Each row is a point. The ring and each string are closed loops that go straight from each point to the next, and from the last back to the first. Before rounding, they use only three directions, however many columns there are. How many times does the string pass through the ring? Passing back the other way cancels.
In the rows, 128 means zero.

Ring:
[[121 172  83]
 [133 170 111]
 [122 149 145]
 [ 96 112 153]
 [ 88  96 134]
 [ 88 116  89]
 [ 97 144  74]]
String (21 x 3):
[[142 121 139]
 [128 119 142]
 [106 129 135]
 [ 79 133 148]
 [ 60 114 162]
 [ 65 116 142]
 [ 97 118 121]
 [ 92 127 115]
 [ 71 117 105]
 [ 61 106  77]
 [ 81 122  70]
 [ 67 153  50]
 [104 150  55]
 [128 140  78]
 [117 142 100]
 [108 167  95]
 [110 203  90]
 [138 190 102]
 [148 156 117]
 [139 137 122]
 [117 133 118]]
Times through: 2
String, 25 rows:
[[116 138 115]
 [115 168 128]
 [108 182 148]
 [128 162 164]
 [137 131 150]
 [140 121 147]
 [125 136 168]
 [ 99 159 174]
 [ 96 161 154]
 [102 155 138]
 [111 171 149]
 [142 168 144]
 [158 157 127]
 [136 133 113]
 [108 154 111]
 [113 178 100]
 [107 169 100]
 [124 137 105]
 [136 146  91]
 [120 140 104]
 [107 162  99]
 [105 200  84]
 [123 206  83]
 [115 190 100]
 [112 147 113]]
Times through: 1

Ring, 6 rows:
[[137 153 197  97 118 110 139 144 141]
 [112 167 116  74 120 157 157 129 139]
 [104 154  73  89 122 162 153 133 137]
 [111 115  66 141 127 129 129 152 135]
 [127 103 115 160 126  97 117 163 136]
 [142 117 184 145 123  81 118 162 139]]
String:
[[ 99 152  64  97 133 159 156 129 141]
 [112 143 112 116 138 128 148 136 145]
 [115 136 101 115 124 134 139 145 137]
 [105 120  20 118 104 165 129 154 123]
 [108  97  12 151 111 145 117 165 123]
 [121 119  90 127 110 131 124 158 129]
 [126 120 132 140 127 105 127 154 139]
 [132 117 171 156 144  76 128 153 147]
 [127 125 125 127 117 117 127 155 134]
 [128 124 142 135 126 104 128 153 139]
 [130 119 168 155 145  79 130 151 148]
 [128  83 107 190 135  78 107 171 137]
 [116  95  68 170 132 108 118 162 135]
 [112 122 105 149 149 106 138 143 147]
 [104 132  77 132 145 129 146 137 145]
 [ 91 143  13 100 124 177 152 133 134]
 [ 91 151   7  83 113 193 153 133 130]]
Times through: 0
